Each point is reached from the start by the listed moves, each made once or not at all, plus a little noise. Say if it took an odd or an even number of moves. Then give how often each move was made.

Moves:
(1): [ 27.7   7.5 -15.1  17.0]
(2): [-5.0 37.3 10.2 -8.1]
(3): [20.9  0.4 16.1 -4.4]
Start: [ 4.0  4.8 -8.0  1.6]
Points:
[ 19.9  41.9  18.8 -11.2] => even (0, 1, 1)
[ 27.2  50.5 -13.2  10.9] => even (1, 1, 0)
[ 32.5  12.4 -23.3  19.4] => odd (1, 0, 0)

Moves:
(1): [29.1 12.7  3.0 -7.9  1.0 -4.4 -4.3 16.4]
(2): [-2.5 16.8 -5.4  8.4  7.0 -4.1 -5.7  0.9]
(3): [-10.0   1.4  22.7   0.4  10.2  11.8  -7.0   1.1]
(4): [  6.1   3.7   3.8  39.5 -16.7   6.3   3.7  22.0]
(5): [  7.3 -30.0 -10.0   3.5  35.3  -9.1  -9.7   4.0]
(6): [ 4.5 -0.7 -9.1 -0.5 10.2 21.8 -7.5 -4.4]
(7): [ 10.9  -1.7   3.8  -1.9  21.9  -1.2  33.5 -16.3]
(8): [-17.4  -0.4 -15.2 -12.0   5.3   3.7  14.8  20.8]
Start: [  0.4   6.2  -6.4 -13.4 -10.5   2.1   2.1   8.4]
Points:
[ 18.2  -7.2 -12.8  10.5  33.0  30.4  -7.2  70.7] => even (1, 0, 1, 1, 1, 1, 0, 1)
[-16.5  29.7  -7.3  20.9   5.7  43.3   3.1  50.6] => odd (0, 1, 1, 1, 0, 1, 0, 1)
[ 31.8  -9.0  11.3  21.9  18.9   6.1 -14.2  51.3] => even (1, 0, 1, 1, 1, 0, 0, 0)
[ 54.6   7.4 -20.1  27.0  47.5  12.4  11.2  28.6] => even (1, 1, 0, 1, 1, 1, 1, 0)
[ 28.8   7.4 -13.2  16.9  64.4  29.3  17.3  55.9] => even (1, 1, 1, 1, 1, 1, 1, 1)

Moves:
(1): [ 17.4 -29.5   2.7  -2.8   5.4  -2.5 -18.4   2.3   2.8   2.2   1.0   7.0
 -11.9]
(2): [ 12.0  15.3   4.3 -13.6  11.4   8.3  -2.7  -5.3   4.2  -5.5   0.2  24.2
  -3.6]
(3): [ -3.0   3.6  21.3  13.4   1.6  12.3  -2.5   1.2  12.9  -5.0   0.2   6.0
 -10.5]
(4): [ -1.4  -5.4 -14.7  35.2  15.9 -13.9 -17.6  17.7  16.5  13.4   0.2  15.9
  20.3]
(5): [-12.1  -0.2  -7.9   0.8  43.6   0.8  16.9 -16.9  14.4   3.1   9.5 -13.0
   4.5]
(6): [  7.0  -2.0  -5.9   8.0 -14.1  34.4  -6.8 -18.1   9.5   3.0  -0.1   2.5
  10.8]
(7): [  5.2   1.8  -2.4   3.0 -13.6 -14.6  13.6  -4.5  23.5  -8.9   7.2   0.5
 -14.0]
(8): [  4.7 -13.5 -13.4   3.1   8.8  18.7   4.9  28.9 -15.6 -13.2   1.2  -1.7
  -3.8]
(9): [-15.2   6.5   0.3 -16.0   3.3   5.2  -3.8  15.9  24.2  13.0  23.1   8.9
   8.0]
(10): [ -0.6   6.0  -2.9   5.3 -12.1  10.0  14.9   8.1  -6.7  32.8   0.0   8.1
  -6.9]
(11): [ -1.2   2.2  -1.0  17.3   1.6   6.6  -3.2  -6.0 -12.1   1.8  25.5  -9.1
  -2.6]
(12): [-23.2 -18.2 -11.8  -1.5  -3.3  -9.8  -4.8  -9.5  -6.4   2.7   0.2  22.6
  12.2]
Start: [-19.3   4.1   1.4  -0.6  -3.7 -20.3   3.9 -19.4 -10.5 -15.5  -4.1   9.4
  -5.2]
Points:
[-11.7 -46.4 -51.4  47.8  55.0   9.2 -13.3 -28.7  25.5 -17.5  43.9  56.5
   5.8] => odd (1, 1, 0, 1, 1, 1, 1, 1, 0, 0, 1, 1)
[-36.1   1.3   0.7  33.6  21.4 -25.6 -23.3 -12.9  16.3 -10.3  -5.2  76.0
  13.0] => even (0, 1, 1, 1, 0, 0, 0, 0, 0, 0, 0, 1)
[-47.6   5.3 -21.5  19.2  56.7 -26.3  -2.4   0.0  46.5  13.6  27.7  19.3
  24.6] => odd (0, 0, 0, 1, 1, 0, 0, 0, 1, 0, 0, 0)
[-37.3 -15.6   8.2 -17.9  46.3 -21.5   1.7 -35.9  65.2 -12.7  35.4  66.4
 -21.6] => odd (1, 1, 1, 0, 1, 0, 1, 0, 1, 0, 0, 1)
[-34.5 -32.2 -10.1  -3.4  -7.5 -35.3 -11.7 -23.1  20.9  -6.0  54.3  36.9
 -14.4] => odd (1, 0, 0, 0, 0, 0, 1, 0, 1, 0, 1, 1)
[-11.6 -26.0   3.6  10.9  -9.1  57.3  -8.0  20.6  19.0  17.4  22.9  36.1
 -19.0] => even (1, 0, 1, 0, 0, 1, 0, 1, 1, 1, 0, 0)
[-13.6   9.3 -26.6  10.6  17.7 -18.5  -2.6  33.7  43.0 -16.9  28.9  59.0
   5.5] => odd (0, 1, 0, 1, 0, 0, 1, 1, 1, 0, 0, 0)
[-15.5 -15.7  12.3  20.0 -14.7 -13.0  -0.2 -33.4   7.5   6.8  31.6  67.5
 -41.9] => odd (1, 1, 1, 0, 0, 0, 1, 0, 0, 1, 1, 1)

Moves:
(1): [  4.7   8.3  16.3  30.1 -13.5   2.1 -11.7   5.4 -10.2  16.4  -4.3  17.3
  -3.0  15.1   2.9  -8.6   0.1 -11.9   5.8  -1.0   0.1 -18.4]
(2): [ -7.7  -7.0  -5.3   6.2 -14.0   5.2 -11.0  -9.0  -7.2  -7.9 -15.5   6.7
   6.5   5.9  -0.7  19.7   9.8   0.5 -13.7  -3.4  -6.4   2.8]
(3): [  4.6 -10.5   9.8   3.2  -5.8  -8.5  16.1   6.8  -9.0   6.4   0.3   0.1
 -12.3  -7.4   7.5  -9.7   2.6  -1.7 -22.0  -4.2   4.5   3.1]
(4): [ -7.6  19.1  -3.0  21.7   2.8 -11.3   9.3  30.3  19.8  16.4  17.0  19.1
  -1.2 -22.1 -18.1  -6.1 -10.0  16.0  -7.7  -2.4  20.0   7.9]
(5): [  7.3   5.6   4.4  -9.5   3.1  31.7  -0.7  -0.7 -10.0   6.6   6.2  -1.9
 -16.9   3.1  -9.4  17.2  -5.0 -16.2  -5.9   0.4   3.5  -0.6]
(6): [ -0.4   7.9   1.1  -9.1 -19.2  14.5  11.3  -3.8  22.3   0.6   0.0  -7.7
 -14.9 -17.5  17.8  -3.5 -21.3  -1.7 -12.2  20.6  -7.1  -4.5]
(7): [ 10.1   3.9  -2.7   1.1   9.6  11.6   9.5 -11.9   0.6  11.1 -17.3  -7.3
 -24.7   9.5 -26.6  10.0   6.4   9.8  -8.6   4.7   5.1  14.0]
(8): [-19.8   1.7   2.6   3.4  -4.7 -16.0   2.2   3.4  11.5 -18.7   5.8 -16.9
  14.2  -7.7  21.0 -16.9  11.2  14.5   6.8  10.0  -4.4  23.6]
(9): [  5.6   8.3  23.2 -17.1 -12.7 -13.0   4.6   2.3  26.2  18.9 -25.0   4.9
  -1.8   2.7  -2.5  -8.3 -11.2   2.9 -26.5  -8.6  -7.2   6.0]
(10): [ -5.6 -22.8   7.5  -5.4  13.7  20.0  23.6   1.6 -11.9  -1.0  10.2   6.4
   4.6 -14.3  -4.5  -0.5  12.0 -11.5   8.2   8.1 -31.9  -7.0]
(11): [ -6.5  -5.3   4.1   2.0 -17.7   0.7   2.6   3.7   3.2  -2.4   7.0   6.7
   0.3   8.9  17.5   2.4  -5.7  -5.4 -13.0 -18.0 -17.1  -9.8]
(12): [  5.2   8.2 -11.5 -21.4   9.0  -5.2   8.7   1.3   5.9  -6.9  -2.1  10.1
 -10.4   0.4 -20.4  -1.9 -10.1   3.3 -15.4  14.5   7.4  16.4]
(13): [  4.3  -8.2  17.2   0.2   4.1 -13.3  -7.9  -3.9  17.3 -23.4  13.2  10.4
  16.0   8.6  -2.7 -25.5 -15.3  10.2   7.4  -4.4   5.0   2.3]
(14): [ 25.4   7.2   7.5  -7.7  -2.2   1.6  -6.1   1.8  22.1  18.8   2.2  -6.5
  -3.0   5.9  -5.4 -13.3  -0.5   3.6  -1.9  12.4   0.3   4.5]
(15): [ -2.3  10.6  -0.6  10.7  -2.3 -17.1 -17.4 -21.8  -3.7   8.7  -7.1  -6.6
 -15.0   1.7  21.4  19.9  -0.5 -13.0   9.5  25.4 -11.7  -2.0]
(16): [-12.1 -21.0   8.7  13.7 -17.5  10.2 -12.4  10.0  -5.5  12.9   3.5  -2.0
  -4.8   8.4   8.2   3.2  -0.9 -11.5  16.5   3.9 -11.5 -17.3]
(17): [  9.7   0.4  11.2 -18.2  -4.6  -2.0   2.7   2.8  20.6  -5.6  -1.4   0.5
  -1.8   2.2   3.2   0.2  -1.9  -5.1  13.8  -2.6  -4.5  -2.8]
(18): [-18.0   2.3 -11.2  -7.8   4.0  -1.2  -3.2   1.1   9.0   4.7  10.0  17.9
 -10.1 -10.7   7.0   1.4  -2.3  -4.8   3.3  -8.9   4.9  -1.3]
(19): [ -4.7   2.7  -2.8 -28.4 -16.9  -9.9   6.5 -13.7  -5.5  -1.4  -1.6 -19.7
   5.6 -10.4  -7.4  -3.2  12.8  11.5   3.9  -9.0 -12.7  17.3]
(20): [ -6.5   7.2  -3.6 -13.8  -5.9   7.4  -9.3   2.3  -1.2  -2.0   0.7   2.8
  -3.9  -5.7   5.6  10.7  -7.0  16.9   2.8  -5.7   2.5   0.3]
Start: [-11.1  -1.9   4.8   5.0 -13.2   7.6 -12.5   2.1   2.0  -6.6  -5.4  -4.5
  11.6   1.5   0.8  -7.9  10.0   2.1 -12.8  32.6 -12.9   0.4]
Points:
[-50.7  12.5  44.4 -21.1 -85.7  31.3 -23.8   4.0  20.1  39.3 -20.5  -2.6
 -33.5  14.7  16.4  -0.3   8.7   8.3 -27.8   0.6 -49.6  14.3] => even (1, 0, 0, 0, 1, 0, 1, 1, 1, 0, 1, 0, 0, 0, 0, 1, 0, 1, 1, 1)
[-43.3  21.2  17.4 -27.4 -69.9 -18.2  -4.1 -15.0  35.4   7.6 -48.5  15.1
 -11.9  14.5  -8.9 -13.1  20.8  22.3 -70.6  13.3 -43.1  51.9] => odd (1, 1, 0, 0, 0, 0, 1, 1, 1, 0, 1, 1, 0, 0, 0, 0, 0, 1, 1, 0)
[-48.4   2.5  34.3  20.2 -27.0  59.9  -3.2  46.1  24.4  33.6  25.5  31.3
 -36.3 -20.9  -9.7   2.4  13.0  -1.7  22.4  38.9 -29.0  -2.3] => even (1, 0, 0, 1, 1, 0, 1, 1, 0, 1, 0, 0, 0, 0, 0, 1, 1, 1, 0, 1)
[-35.0 -10.9  28.1  14.5 -42.1   8.2 -68.4 -17.2  35.5  -5.0  13.1  -3.9
  -1.7  17.7  39.6  -2.7   6.4 -14.2   9.6  68.2 -32.8  12.1] => even (0, 1, 0, 0, 1, 0, 0, 1, 0, 0, 0, 0, 1, 1, 1, 1, 0, 1, 0, 0)
[-18.5 -11.2  16.6 -65.6 -30.4  -8.1 -15.6 -38.2  16.9 -45.7  -9.7   6.6
  13.2 -11.3  -4.9  11.1   9.8  14.8   3.7  54.6 -65.3  28.1] => even (0, 1, 0, 0, 0, 0, 0, 0, 0, 1, 0, 1, 1, 0, 1, 0, 1, 0, 1, 1)
[-42.1  -1.6  26.0 -32.6 -65.1   3.7  19.7 -13.2  56.0  -2.0  10.4  24.4
 -39.0 -50.1  20.9   7.2 -10.7  24.0 -40.8  32.9 -62.7  20.8] => odd (0, 1, 1, 1, 0, 1, 1, 0, 0, 1, 1, 0, 1, 0, 1, 0, 1, 1, 1, 1)
[  8.6  -5.2  69.9 -29.1 -78.3  64.5   2.7   4.5  28.9  64.9 -15.1 -13.3
 -21.8  -5.3   0.0 -24.9  -4.3 -32.8 -24.5  60.1 -79.2 -19.7] => even (1, 0, 0, 0, 1, 1, 0, 0, 1, 1, 0, 0, 0, 1, 0, 1, 0, 0, 1, 0)
[-30.4  -6.1  43.8   6.8 -63.9  -1.8   8.8  -2.2  72.5  14.1  27.0 -27.9
 -11.0 -27.0  22.1 -41.0  -1.6  24.7  -3.4  84.6 -78.9  29.8] => odd (0, 0, 0, 1, 0, 1, 1, 1, 0, 1, 1, 0, 1, 1, 1, 1, 0, 0, 1, 0)
[-33.4  10.2  55.7  31.7 -80.5 -25.3 -53.8   8.1  54.6  52.2 -13.4  10.1
 -11.7  25.6  71.4 -27.8   0.5 -23.4 -12.0  46.7 -59.6 -14.2] => even (1, 0, 0, 0, 0, 0, 0, 1, 1, 0, 1, 0, 0, 1, 1, 1, 0, 1, 0, 0)
